Every row gives one point. Two turns around zero, p and q, are shown by what they do to some points. Write where each new point lands after one turn and then the other. Backwards means that the second turn is done in reverse. Each puzzle has new turns, and all numbers are rounded.

Turn p:
[-14  32  -2] -> [-20  29  -1]
[  0  -6 -27] -> [  4  -3 -27]
[  8 -25  13] -> [ 11 -24  11]
[21 27 11] -> [14 29 16]
[-12  16 -25] -> [-12  16 -25]
[ -3 -44  30] -> [  2 -47  25]
Turn q:
[ 11 -23  13] -> [ 18 -21   6]
[19 -5 23] -> [25 -3 17]
[  0   1 -25] -> [ -7   3 -24]
[-15 -22 -27] -> [-18 -22 -25]
[-15  48  17] -> [-18  42  27]
Where do these land?
p, then q: [-21  17  33] -> [-18   1  38]
q, then p: [ 7 27 11] -> [-1 26 15]
p, then q: [ -4 -11 -22] -> [ -5  -7 -24]
p, then q: [ 19 -33 -22] -> [ 24 -18 -32]

Turn p:
[ 19 -24  26  17 -20   2] -> [ 20 -28  27   9 -17   2]
[ -8  13  -2 -45 -25 -20] -> [  1  23 -11 -35 -30 -22]
[ 23 -42  31  16  27   5] -> [ 22 -45  29  -3  29   7]
[-14  27   1  15  25  -3] -> [-20  22   7  13  26  -1]
[-13 -23 -26  19 -33  -7] -> [ -8 -25 -23  25 -31 -12]
[-14  25 -12  -4  33 -12] -> [-17  26 -10  -2  32 -10]
[ 25  24  -6 -34  -1  -1] -> [ 26  33 -10 -23  -2   4]
[-19   1 -11  16  -6  36] -> [-24  -6  -8  16  -8  33]
Turn q:
[-18  21  14 -25   3   7] -> [-22  25  19 -12  -4   4]
[-21 -27   6 -15 -15  21] -> [-20 -22   9 -13 -16  26]
[ 28 -29   5 -11 -22 -30] -> [ 26 -29  -1 -28 -15 -25]
[  1  13  19  35 -27  17] -> [ 19   4  15  36 -26  14]
[-14  -6 -21  -9 -14 -23] -> [-16  -8 -22  -9 -16 -18]
[ 22  -4 -40  -4  21 -12] -> [ 10   0 -40 -13  27 -10]
[ 28  -2 -11  24  26  40] -> [ 28   2 -10  18  35  37]
[-25  34  27   5  27 -18] -> [-25  28  29  21  15 -26]
Where do these land?
p, then q: [ 53   1  17  58 -34  -8] -> [ 70 -22  23  40  -9  -5]
q, then p: [-19   9 -28  23  22 -23] -> [-21  -1 -21  30  21 -24]
p, then q: [ -1   7  31  -7 -15  26] -> [  2   7  30  -8 -19  24]
q, then p: [  5   6 -19  -7   3  13] -> [ -2  12 -17  -1   4  14]
q, then p: [  5  17 -15   7  33 -20] -> [ -5  16 -10  11  34 -21]
q, then p: [-10  -6  11 -35 -29 -17] -> [ -4   4   2 -31 -37 -17]
q, then p: [ -7 -22  12 -28   5  26] -> [-13 -10   7 -34  -2  25]
p, then q: [-10  -4 -19  15  36 -12] -> [-18  -7 -14  15  35 -12]
p, then q: [-17  -7   9 -26 -21  15] -> [-14   1   3 -23 -29  14]

Turn p:
[  9  -8  19 -18 -10  -1  27  25   8] -> [  3  -9  23 -22  -7 -10  24  22   9]
[  4 -15  -9  33  28 -17  24 -28 -15] -> [ 10 -19 -12  22  34  15  23 -20 -25]
[-27  21  15 -18 -19 -14  29  -5 -11] -> [-20  15  16 -16 -24  -3  32 -19 -13]
[-54   0  11  16  18  -7  -4  14 -23] -> [-51   5   9  10   9   9  -4   4 -38]
[  1   0  17  25 -15  23  -9 -19  -1] -> [ 13   0  16  27 -16  24 -13  -5  -1]
[ 15 -12 -29  -5 -14  -9 -29  18 -18] -> [ 13  -1 -31  -4  -9 -25 -24  18 -14]
[ 17   1  16  -5   8  57  -5 -51  -5] -> [ 35  -1  20  -7  -2  54 -29 -30  11]
[ -8   3  29 -17  -9 -13 -33   8  -7] -> [ -8  16  27  -2  -8 -28 -26  -1  -8]
[ 22  18 -16  11  13  -9   9  12   2] -> [ 11  16 -20   4  18  -2  17  13   7]
[ 21  -9 -53 -22  -1 -12 -11  24  71] -> [ -6 -23 -48 -10   5 -36  -2  16  72]
Turn q:
[-27  -5   4   7  23  37  20 -10 -12] -> [-26  -7  15   9  29  28  26  -7   0]
[ 26 -33  -8 -30  28  -4  -5  22  -2] -> [ 31 -20  -1 -37  27  -5  -3  21 -10]
[ 25 -16  28  15  16  33  31   8   1] -> [ 28 -18  33  11   5  27  33   9  -2]
[  1  28 -28   6 -12 -22 -22  16   9] -> [  1  28 -27   8  -6 -21 -23  12  17]
[-16   9  13  13  -5 -22 -40  -6   8] -> [-21   0  10   8 -14 -18 -41   1   8]
[ 10 -17  -3 -41   2  21  15  25  15] -> [ 20  -7  -9 -44   4  25  17  13   9]
[ -4  -1  39   2  29 -11  48   8  -3] -> [ -1 -10  44  -7   0 -18  50   4   4]
[ -7   8  43   2  -8   9  27 -19 -30] -> [-18   4  35   7 -21  10  30 -12 -30]
[ -2  18 -28   6 -22 -39 -35 -37  31] -> [ -1  12 -29  11 -16 -32 -48 -41  18]
[  1  -7 -33  -7 -29   8 -28  20  15] -> [  6   0 -44  -5  -8  15 -28  16  12]
[-13 -18  10  22  -3  -6  28 -10 -25] -> [-16 -22   5  21  -2  -8  30  -4 -21]
[  5  33 -38   4 -17  -4 -40 -17  -8] -> [ -4  39 -32  17   4  -3 -42 -12  -7]
Where do these land?
p, then q backwards: [-30  -6 -42 -20  14  30  -7 -19   1] -> [-28 -19 -21 -30 -26  19 -24 -17  15]
p, then q: [-14   3 -10   4  22  37  10 -35 -21] -> [ -4   6   4   3  27  50  -7 -18 -17]
p, then q backwards: [ 30  31  15  20  -7 -16 -28   3  -3] -> [ 30  41 -12  25   8 -11  -5   4  -3]
q, then p backwards: [ 38 -11  29   6 -48 -25 -14  17 -10] -> [ 11 -20   0   3 -63  11 -15  12 -31]
q, then p: [-25 -28 -23 -24  27  -4  15 -40  25] -> [ -6 -37  -5 -19  30   5  -8 -53  10]
q, then p: [ -9 -18  44  -2 -11 -30 -15  35  13] -> [-12 -18  25  -6 -31 -47  -5  25   1]
q, then p: [ 17   1  -7  12  18  -5   2  26 -16] -> [  3  11  -1   0  23 -10  14  28  -6]
p, then q backwards: [-13  30 -13  15  -2 -27   6  -8 -23] -> [ -1  23 -20   0 -16  -3  20 -18 -30]
p, then q: [ 0  9 -8 34 -7  8  6  6  8] -> [ 3 -1 -9 28  2 12 12 13 15]
p, then q backwards: [  5 -10  14 -44  -5  31  25  14  26] -> [-12 -11  34 -33  11   5   5  26  38]

Turn p:
[-10  -2  42  21 -21  21 -23  25  -5 -15   0] -> [  1   0  49  10 -28  15 -12  30   1  -7  -6]
[ 40  26 -22   4 -17  10  11  -3  37  32   8] -> [ 41  15 -35   3 -11  23  14 -13  33  14  19]
[-20   7 -18 -29  14 -40  17  -3  34   5 -17] -> [ -9   7 -27 -28  21 -40  17  -4  30   8 -15]
[  0  25 -28 -25 -18   7  11  -8 -10   9 -17] -> [ -9  18 -33 -27 -14  10   1  -7  -8  21   1]
[  1  -5  19  28  39  -4 -30  16 -27  -2 -12] -> [  7   3  21  28  28   1 -32  19 -21 -12 -27]
[ 21  12 -21   3  -2 -49  18   0   1  -4   5] -> [ 20  22 -28   2   8 -39  15  -1  -8  -6  15]
[ -1 -20 -14 -14  -1 -19  12  11   1   7  -1] -> [  2 -17 -15 -10  11 -17  15  10  -5   7   3]
[  8   0  -2  22 -22  18  26 -21   2  29 -10] -> [  6  -1 -12  25 -24  18  22 -21   0  27  -6]
[ -1 -25   9  -1  -8  13 -34   2  -7   2  10] -> [  3 -32  16   2  -9   7 -27   8  -3  -3   6]
[ -2  17 -73  15 -13  21  41 -13  18   0  -4] -> [-25  14 -72  10 -15  24  36 -11  11  -7  10]
[-25  -3  32 -11  16  12  -5  10 -19  -4  31] -> [-24  -5  45  -2  22   6 -10   6  -5   6  18]
[-15  -7  28   4  11  -6 -31 -22 -11 -23   9] -> [-14  -6  35   6  -1 -17 -33 -14  -4 -19  -4]
[  4 -26  49 -17  21  17 -13   6 -14 -36  -2] -> [  0 -19  58 -20  12   8  -7  -2 -20 -28 -16]
Turn q:
[ 22  -5 -11  19  40 -38   0 -27  25   2  -2] -> [ 20 -19 -24  18  30 -42  -6 -14  25 -14  -5]
[ 21  -7   1   0  21   5  27 -24   7  29  12] -> [ 17 -24 -10   5  22  -1  32 -20  11  15   6]
[ 17 -18 -18  24  13 -15  20  -4 -19  15  25] -> [ 13 -24 -22  26   3 -21  23  11 -12  12  17]
[-21  -3  13 -10  -8  15 -29  10  -4   8   6] -> [-15   4  16 -11  -3  18 -25   3  -2  15  15]
[-29  -4  39   5 -31  19   3  24  -5  -8 -22] -> [-24  11  51  -1 -20  22  -1  20   2   4 -16]
[-25   2 -26  10 -25   3 -11 -17   9  11  -5] -> [-26   1 -21   7 -20   2 -15 -14   3  20 -16]
[ -3  22  13 -15  -1  10 -19  47 -17  -5 -20] -> [ 13  39  23 -18   2  18 -18  31 -12   2  -2]
[ -9  19  -2   2 -37  23  -9   3  -7   2 -22] -> [ -9  25   9   5 -24  28  -8  -8  -9  12 -21]
[  4 -16  -6 -40   8 -22  -3  18  16 -19 -24] -> [ 14 -10   2 -44   3 -12 -17  13  -2 -25 -22]
[ 40  -7  -6  20  -2 -13  10 -28  13   6  40] -> [ 23 -26 -23  27 -12 -13  19 -26  15  -9  29]
[-25  17  27 -19 -21   5  -5   0 -33 -12 -12] -> [-21  28  38 -13  -9   3  -2  -7 -29   2  -1]
[ 18 -19   6  29   2  44   9 -27 -30  -6  18] -> [ -9 -22   2  45  11  33  23 -12 -26  -5  20]
[ -9  21 -31 -25  40 -35   8  25  45 -24   5] -> [  4  19 -41 -45  18 -34  -4  23  35 -30  -4]
Where do these land?
p, then q: [-42  -2  13 -22  10  -8  21  10 -18 -12 -16] -> [-19  12  26 -30  17 -23   6  13  -6  22 -13]
p, then q: [ -2   5  -3 -16   8  -8  20  17  45  13  -7] -> [ 16  -7 -17 -27  10  -2  21   2  32  -6 -19]
p, then q: [-34 -10  -9 -13  -1   0  14 -10  -2 -13  27] -> [-40 -12   1 -15  -1 -20   7   5   7   7  15]
p, then q: [  4 -10   8  17  26 -14  32  -3  21 -20 -28] -> [  1   8   5   8  17 -21  26   2   1 -27 -42]
p, then q: [ 24   6 -76   0  25 -16  -9 -15 -21  59 -21] -> [ 20  -7 -87  19  27   1 -27   3 -29  33 -13]
p, then q: [ 25   6  17 -22  20  10 -18  -1 -13 -17   3] -> [  9   6  16  -9  22  13 -12 -17 -19 -22  18]
q, then p: [  1  45  19  19  15 -12  -5  23  41 -16  20] -> [ 11  37   1  -7   0  -5   9   4  56 -29  18]
q, then p: [-24 -12  12  -7 -23 -23 -19 -10  -1  -2 -34] -> [  3  -6  19 -10 -21 -26 -29   3  -2  16 -30]
q, then p: [ 21   8   9  -1 -58 -10  -1 -11 -10 -14   8] -> [  6   8  12   4 -57  -6   3 -17 -19   4  17]
q, then p: [ 12 -18  15  24  19 -14   3   4  -9   1   8] -> [ 17  -7  13  25  15 -12  10  13  -3 -14   4]
q, then p: [ -8   2  10 -11  -3   5 -18  -3   1 -16  14] -> [-15  -1  15  -7  -4  -1 -15  -4   6  -8  16]
p, then q: [  4 -14 -48  -4   8  24  12  32  -4  12  24] -> [-14 -16 -40  -7  11  26  17  39  -7   3  20]
q, then p backwards: [  8   5  20   4  -2  31 -19 -16 -13  37  -3] -> [  9   7  22   0  11  27   5 -15 -15  38  16]
p, then q backwards: [ 11 -10  14  31 -43  35 -14 -17 -17 -13   5] -> [ 18 -17  11  14 -60  15 -14  -1 -14 -14  10]

Turn p:
[ 24  15  21  -6  13  -7 -10  14   2 -11  20   5   9  31] -> [-10   8  13 -31  -3 -25 -12   2 -13 -24  16   7  14  -3]
[-33  13 -20  -3 -14  10 -68  17  -6  -4  -5 -11 -21   0] -> [  5  14  17  14  13  -7  -9  61  -7   2 -15  -4 -48 -10]
[ 13  15  -6   5  15  -1   4 -34  -1   3  10  31   3  -1] -> [  6  19 -10  -4  -6  -3 -14 -27   2   1   8  24  -7  28]
[  7 -60 -23   1 -46  10  18  -5  21  12  15   5  -4 -39] -> [-12 -38   8  45 -22  15 -15 -28  23  28 -43   7   6 -22]
[ 11 -21 -27   6 -13 -24  -3  -9  11 -24  -7   9  26 -57] -> [-24   5 -31   0   6   6 -14 -16  46  24 -46  -1  -3  -7]
[-18   5  -3   9  -4 -23 -13  10  22  16  -3  -4  -6  15] -> [-16   6  27   6   9 -12  10   6   5  12  16 -14 -15   0]
[ -6 -13  23  34  25 -22  22  13 -11 -17  39 -27 -20  20] -> [ -3  32   4   0 -38 -18  34 -12  -8 -18  20 -14  20 -39]
[ -9   2  58   0 -12 -47  27 -30  13 -34  28 -11  -6  38] -> [-31  36  44 -38 -28  18  35 -39 -19 -28  -1 -13  18  -1]
[ 11  29  20 -27  -7  -3   0  29  -1  24 -29 -35 -26 -47] -> [ 49 -24   9 -31  43   7  21  11   6  29 -12  -9  -1 -30]
[ 17  -9   7   2 -14 -10 -13  11 -47  -8 -68  37 -12   9] -> [-16 -24 -34   0  40 -22  39  12 -34  -9 -33  23  -9  28]
[ -3   6  29  11  20  34  14  -3   6  20 -12  -4  17 -16] -> [ 29   5 -11  12  22  11 -15 -12 -16   7  13 -18  31   5]
[ 35   8 -38   2 -33   9   2 -17 -17  22   9  -2  36  35] -> [ -8 -35  -2 -13 -46 -21 -23  15  -1  17   1   5   6  50]
[-21  24 -12  10  13  38   6  20   8  -6 -15  11  -8  -5] -> [ 22   9  -5  27  25   9  -1  29  14 -10  18  12  13   8]
[-28   3  -3 -32   8  -3  -3   1 -11   6  22   4   9  12] -> [-15   1   1 -11 -10  27 -12  12 -14   2  27   9 -16 -11]
[  1 -17 -28 -13  49  39  17 -17  10   3  -5  -7   1   7] -> [ 24 -17 -31  24  -7  13 -23 -14  14 -32  34 -11  -9   6]
Turn q:
[ 20  18  -9   7   9 -67   0 -14   0 -19 -15 -28  -8   1] -> [ 20  -9   2  -1  33 -42  -6 -32  -5   2 -21 -18  43  -3]
[-15 -17  17  24   1  -7 -13 -11  16   7  10   2 -35   4] -> [-12  -7  14  -2  -8 -14  12  -5  28  33 -10 -14 -15 -12]
[ -1  20   6 -40  25  28  33 -11   0   4 -12   5   6  18] -> [ -3  16 -21  -5   8  36   9 -16 -16  -6  19  -9  -6  44]
[  0 -20 -25  37  -6   1  15 -14   2  -5   3 -20  17 -19] -> [ -4 -15   9   8   1 -17  25 -10  14 -39   2  12   0 -27]
[-31  -6  31  19 -42  31 -45  34  11   2 -27  11  -3  61] -> [-14 -35  41  23 -30  13 -46  31  15  24 -31  11 -41  39]
[ 12  16 -19  -5  32   7   4  24  -5 -12 -24  40  13 -10] -> [ -4  24 -29  -1  34  21 -18   2 -24 -12 -21  16 -16  -7]
[ 21 -24  18  15  35  25  17  -6  15   7  39   3  26 -30] -> [-10  37  12   0  10  33  43   5  25  -9  18  22  10 -29]
[-22   1 -12  -7 -14   9 -11 -26 -13   7   3  18  -6  35] -> [ 10  -9 -14   9 -23 -10 -18 -16  11  12  16   7 -30  21]
[ -1  13  10 -16  32  -6 -50 -24   4 -31  -2  -3   7 -19] -> [ 14   2  19 -27  29  19 -36 -30   1  19  17   1   7 -26]
[ -8 -40   8 -11 -13 -11  42  -3 -17  14 -13   8   5 -14] -> [-13   2  -3  23 -20 -11  42  -5 -41   2   6   8  -2  -3]
[ 19   1 -12 -13 -37  13 -35  -6  13   9 -13   5 -18  22] -> [ 42 -24   1 -13 -28   7 -17  10   6  10 -20  -4 -17  12]
[-10   0 -23 -25 -16  13  21 -14  31 -15  24  13   7 -14] -> [  1   5 -11 -49 -11  -6  21   0  -2 -14  18  25 -10  11]
[-12  11  39  25  13   2  -2  25  -2  46  -5  15  24 -26] -> [-49  26   0  24 -24  31 -10   7   3   4 -21   2  23 -23]
[ 55  31 -19  24  -5 -32  16  15 -31 -50  37 -23  10 -32] -> [ 34  40  11  -6  43 -49  -6  25   1 -51   7 -12  41 -26]
[  0  19   0 -27 -14  23  18  14 -12  12   0 -29 -42 -17] -> [ -2  -9 -14 -18 -12   7  11  28 -15  -8  17 -56   2  10]
[-26 -23  -8  -8   0 -31 -10  18 -11  24  -6 -18  -4  41] -> [ -8 -44 -15  35  -1 -17  -4   6   0  33   2   8  13  19]
Where do these land?
p, then q: [ -1  13   9  -1 -32  18   8   4  -4 -48  29 -12  30   6] -> [ -9 -10  25 -12 -12  23 -38  19 -29 -22  -6  26   0  21]
q, then p: [-15  47  17   4   0   6  -3  -3  28 -27   4  -9  20  -9] -> [-12  16  16 -25  19  30 -25  13 -17 -29   5 -11 -16   5]
p, then q: [ -5   9 -29  -3  36 -31  27  23  -2  15 -14  50 -31  23] -> [-22  41 -33 -16  11 -41  33  -6  28  23  13  23 -21   3]
q, then p: [-22  -5  34  22 -25   1   8   6  12  -2  13 -16  27  25] -> [-36  21  37  10  13   5   7  -3 -26  -3   3  -7  24   7]
q, then p: [ -6   3  21 -30 -14   6 -20 -11  29 -12 -16 -21   9  12] -> [ -6 -24  11  -5  -4   8 -22 -11 -47 -17  -4  -7   3   4]
q, then p backwards: [ 24  10   9   2 -12  21 -15   3  21 -17  10 -42 -15  16] -> [  6  32  -5 -14 -19  14   6   2  32  -4 -19 -36  -1   8]
p, then q: [ 34 -36 -20  35  -8  16 -13  -2   0  41  -5  20 -13 -46] -> [ 16 -14 -18  31 -13 -13  10 -40  17   7 -53   2   5 -45]
p, then q: [-42   6 -24 -33  22 -20  25  22  -9  23  19  33 -37  -5] -> [-23  50 -28 -24 -19  -4  31  23  24  10  13  -1 -35 -24]
p, then q: [ -7   5 -34  12  10 -18  11   0 -41  43 -25   6 -29 -13] -> [  7   9 -52  19 -10 -25  48  12  15   1 -17  -9  -7  -2]
q, then p: [ 16 -35 -28  37  32 -25 -28 -22 -17  13  15   5 -26 -34] -> [ 29   8 -23   7  14  -1  -5 -45  52  45 -16  -5  -6 -19]
q, then p: [  6 -12  17  -3  12   9  28  13   2 -11   5 -29  38 -10] -> [-11  27 -16   0  -5  19  -7   2 -13 -18  16   7  43  -2]
p, then q: [-18  13 -16 -17  45   4   4  12 -36  43   6  46  -9  22] -> [ 10  38 -47   9  -1 -35   0  29  30  21  29  11 -22 -21]
q, then p backwards: [ 22  17  42 -24 -20  -9   3 -26   7 -14  -2  -2  -7   7] -> [  6  30  29  20 -14   0   4 -36  12  15  12 -19   5   8]
q, then p: [-32 -14  17   8   0  37  20   0  -6 -38 -12  -3  13   8] -> [  6  33  18  13  -8  14  23  -3 -33 -31   9  14   1 -22]
q, then p: [ 17  -2  13 -11 -24 -12 -37  17   1 -15 -18 -10  12  -2] -> [ -6 -12 -14 -12  23 -21 -15   2 -37   2 -23  -6   8  -8]
p, then q: [ 28 -18 -27   3 -23  -3 -19 -36  17   7  -8 -15  16  -1] -> [ 17 -49  19   6 -14  -4   2 -16   4  24 -23 -11  -4  12]
